Every row gives one point. The window is the flat piece filled in between its corners: a triangle in 3 columns, a solid with four corners in 4, and so on. A path goes straight from each point to the next, and from the last back to the first. List the points from which the path goes on through the window.

Window (4 x 4):
6,-49,14,14
26,59,-5,33
35,-7,20,-17
-10,-40,-3,-57
Path:
(1): 20,6,30,-17
(2): -22,-7,28,-6
(3): 26,-41,1,-19
(4): 53,-12,-27,33
(5): 11,44,31,20
(6): -24,9,35,-42
(7): 19,-14,-15,-40
(8): 13,-46,-7,-16
(9): -25,-24,42,-17
(10): 9,-1,27,-2
(11): 36,-6,-34,-5
(12): 54,-35,-6,-11
Through the window after points: 2, 8, 10, 12

Window, 6 rows:
-71,-41,14,-9,56,32
-38,1,-2,-9,-22,-9
16,-20,4,-37,-40,-3
10,25,-32,9,14,3
-20,-9,31,79,39,-33
10,-5,16,-9,-49,29
Path:
(1): -7,7,39,-21,-20,9
(2): -7,19,37,-10,25,-1
(3): -28,-21,-19,12,14,-5
(4): -21,-20,4,56,12,-17
(5): -22,15,42,38,35,-26
(6): -13,9,28,-67,-1,16
(7): -3,-30,-24,9,-62,12
(8): -9,-18,-3,2,-26,27
Through the window after points: 4, 8

Window, 8 rows:
-37,47,19,20,-37,-15,59,16
7,-13,-1,18,-4,17,-10,8
16,-7,21,-71,4,65,-31,4
-38,54,-10,0,70,14,-16,-55
28,-19,-28,-23,-43,-60,26,-15
25,-17,37,-25,-4,-2,26,24
10,36,-25,-13,19,48,27,-19
7,-46,-69,-22,17,-22,-7,8
Path:
(1): 30,64,-24,-12,28,-18,0,10
(2): 48,22,-41,-32,-10,-1,-11,22
(3): 6,-21,0,-21,-25,-29,29,-20
(4): 7,-26,-6,-24,-35,10,23,-13
(5): 45,1,-17,-37,1,-16,-15,48
(6): 36,21,6,-16,4,-5,7,25
(7): -13,13,6,-20,-4,38,19,-25
(8): -31,6,5,2,12,29,17,-16
Through the window after points: 2

Window (9 x 9):
5,6,-11,19,35,-53,-18,10,-45
-10,-27,35,11,-75,-14,53,-25,60
14,6,33,-43,31,-8,-1,-16,-31
28,-13,10,19,23,2,-26,61,-38
49,29,-15,11,26,10,-28,10,-27
-53,10,-9,17,-36,34,22,24,48
12,55,-12,-9,15,-8,8,60,-33
37,-18,-48,-65,-67,25,-59,-18,-56
0,-10,-19,-44,-19,-10,15,6,50
Path:
(1): -20,8,47,-23,-43,-11,-17,35,30
(2): 8,-16,-38,-11,-8,5,20,9,-6
(3): 17,-3,-14,0,13,-4,26,25,-39
(4): -15,35,38,10,13,-21,-36,25,41
(5): 2,21,-10,12,-8,21,-34,31,19
(6): -1,6,-8,2,2,-2,30,-2,-17
(7): 16,-11,-30,-4,22,9,3,21,-22
(8): 0,30,5,-6,-11,-10,-28,26,-8
Through the window after points: 5

Window:
23,-43,-7,14,25,-48,7,12,-39,41,48
-17,22,25,29,-56,3,23,-31,27,-60,2
-14,-34,-23,5,29,-43,-15,26,-43,1,-40
3,2,-20,12,22,17,-4,-18,-65,-9,4
-7,-35,-2,-2,37,9,23,-12,-29,30,-37
45,-41,18,8,20,-12,-72,-9,-20,46,54
-21,1,45,4,6,16,13,-12,11,-75,29
-36,38,25,-11,-28,15,7,10,14,-24,28
-15,-21,-13,28,-11,34,9,21,6,-30,12
66,-12,-10,26,66,-38,-31,24,-16,53,24
58,-30,-22,-31,20,-20,-21,0,-10,14,35
Path:
(1): 47,11,49,15,28,-16,-3,29,-33,-24,17
(2): -7,-17,-21,-7,4,10,-8,-17,3,19,24
(3): 1,-18,-25,14,36,-14,-30,-3,-9,25,9
(4): 39,-35,35,6,4,-12,38,4,-53,-25,-23
(5): 36,2,31,-2,19,-21,-22,21,-57,16,-11
(6): -1,-28,-20,2,23,-8,-8,7,-6,8,28
(7): -28,-9,-7,19,26,-3,15,-50,36,-10,5
(8): 40,-19,17,0,-26,-4,-21,77,-42,-12,30
Through the window after points: none
